Rows are points. Each copy is the shape, with its points in the same order, stretched, turned, moved and blurred by noise. Is it also mirrored, or only turned?

Shape (6 x 2):
[[  7   1]
 [-17 -12]
 [-11   8]
 [ 19  21]
 [-20  20]
 [-22 -42]]
Copy 1:
[[ -9  16]
 [  3 -10]
 [ -8  -3]
 [-23  36]
 [-22  -6]
 [ 30 -22]]
Copy 1 is: only turned
Copy 2 (6 x 2):
[[  0   0]
 [ 24  18]
 [  3  21]
 [-27  -3]
 [ -5  37]
 [ 60   6]]
Copy 2 is: mirrored

Shape, 9 rows:
[[-20 -20 -35  34]
 [-19 -18   7 -15]
 [ 13  -4  -4 -28]
 [-33 -22 -10  -4]
 [-24  12  17   7]
 [ 10 -27  -3  23]
 [ 29 -25   9  15]
 [ 26  13 -27  24]
 [ 25  15   6   7]]
Copy 1:
[[ 36 -32 -28  10]
 [ -9  -6 -18 -30]
 [ 13  19   0 -25]
 [ -1 -20 -32 -27]
 [-19   7 -16  15]
 [ 28 -27  11   0]
 [ 27 -19  27  -2]
 [ 49  10   9  36]
 [ 18  19  18  24]]
Copy 1 is: only turned
Copy 2 (9 x 4):
[[-30 -53  -5   7]
 [-23   8  34 -16]
 [  3   3   4 -15]
 [-27 -11  28 -21]
 [-39  13  18   6]
 [ -3 -36   9  22]
 [ 13 -26   5  25]
 [ -8 -39 -40  28]
 [  2  -9 -17  26]]
Copy 2 is: only turned
Copy 3:
[[ 25  49 -21 -15]
 [ -9  20  21  28]
 [ 10 -23   5  27]
 [  6  44  14  17]
 [-26   8  27 -12]
 [ -5  22 -28   0]
 [-13  -2 -40   8]
 [ 23 -19 -34 -34]
 [ -8 -32 -14 -15]]
Copy 3 is: mirrored
Copy 4:
[[ -6  60   7   8]
 [ -2  -6  25 -12]
 [-14 -20   5 -13]
 [-11  16  32  -8]
 [ 29 -15  17  29]
 [ 17  27  -5 -13]
 [ 22  13 -16 -21]
 [  4  20 -25  22]
 [ 20 -15 -19  16]]
Copy 4 is: mirrored

Shape (9 x 6):
[[-17   2 -16  -2  10  -6]
 [ 14   9   7   0   6 -12]
 [ -7   3   1  -6  14   6]
 [  0 -23  13  11  27 -24]
 [ -5   2  -5  -5  32  22]
 [ -8 -22 -52   0 -36  22]
 [-18   6  41  -6  11 -11]
 [  5 -35 -30  -3 -35  18]
 [ -5  -2  17  29   8  -5]]
Copy 1:
[[  7 -10  -8  12  -5 -16]
 [ -9  -2   9  11  -7  12]
 [  8 -17   6  -5  -2   2]
 [  5  22  22  41   8 -24]
 [  7 -27  24   4 -19  -4]
 [ 23   9 -33 -23 -31 -22]
 [  2 -18  18 -15  20  11]
 [ 26  23 -23 -23 -24  -6]
 [-11  10  22   6   4 -20]]
Copy 1 is: only turned
Copy 2:
[[ 15  -1   0 -16  13   1]
 [ -3  15  -8  20  13   1]
 [ -5  -4  -2 -11  17  -6]
 [  5 -25   0  28  11  -8]
 [-16 -18 -10 -23  18   4]
 [ 16  10  40 -60 -15  30]
 [ -6   4 -10  17  25 -47]
 [ -1   4  49 -38 -10  24]
 [  6   7 -13  11 -15 -14]]
Copy 2 is: only turned

Shape:
[[  2 -13 -17  15 -25  -9 -23 -20   5]
 [-17  25  21 -14  33  -7 -10  -3 -17]
 [ 30   8 -31 -14  18  -1  -8  11  -6]
 [-30 -25   5   4 -35 -10   5  20  -3]
 [ 16   3  10 -20 -15  26  -5  -8  -6]
 [ 17  -9   0 -16  16  10 -27  28 -34]
 [  3  25 -26 -20  -5 -10   0  -3 -36]
 [ 21   8  12  -1   4  -1   6  12  -6]
 [-23   9  32  23  -7   9 -10  13  -9]
 [ 12 -28  34  18 -12  21 -11  20 -12]
 [  1  -6  35   3  -4   8  11 -12 -14]
 [ 23  34  25 -24 -20 -29  17   1  -3]]
Copy 1:
[[ -5  19 -33   4  10  14 -13   8   6]
 [ 18   7  11   3   5  -5  23 -29  56]
 [  8 -33   3   1  -3  19  -3   3  14]
 [ -3   9 -32  30 -30  -8 -12 -25   5]
 [-13   1  18  22 -16   3 -30   1   8]
 [ 23 -22   4  34  -1   1 -12 -31  25]
 [  6 -21 -11   8 -25  34 -17 -10  46]
 [ -9 -27   2  26  -8 -13   5   3  14]
 [-17  21 -12  37  11 -22  15 -36  20]
 [-13  -5  -4  48   5 -40 -12 -17  -8]
 [-13  -3   7  17  -8 -33  -9  -4  22]
 [ -5 -31  -8  44 -42  11   3  30  31]]
Copy 1 is: only turned
Copy 2:
[[  8 -39  10 -17   5  19  30 -22  21]
 [  3   9 -13  -1  10  13 -60  29   3]
 [ -4   7 -39 -28   7  -1  22  -8  -2]
 [  7 -28   4  36  28  -7  34  -2  20]
 [-14  15 -12  18  -9  40  19  -4  -6]
 [ -7  24 -33  -4 -11  15  15 -23  35]
 [  4   9 -23 -15  38  36  -9 -14  -2]
 [-26  10  -4  -6   3   0   5   5 -10]
 [-15  -8  16  18  -2  -3 -35  -4  12]
 [-24  10  20  18 -30   2  27 -15  27]
 [-15  12  29  14   1  20  -6  15  -6]
 [-45   3  -9   7  29  27 -14  24 -14]]
Copy 2 is: mirrored
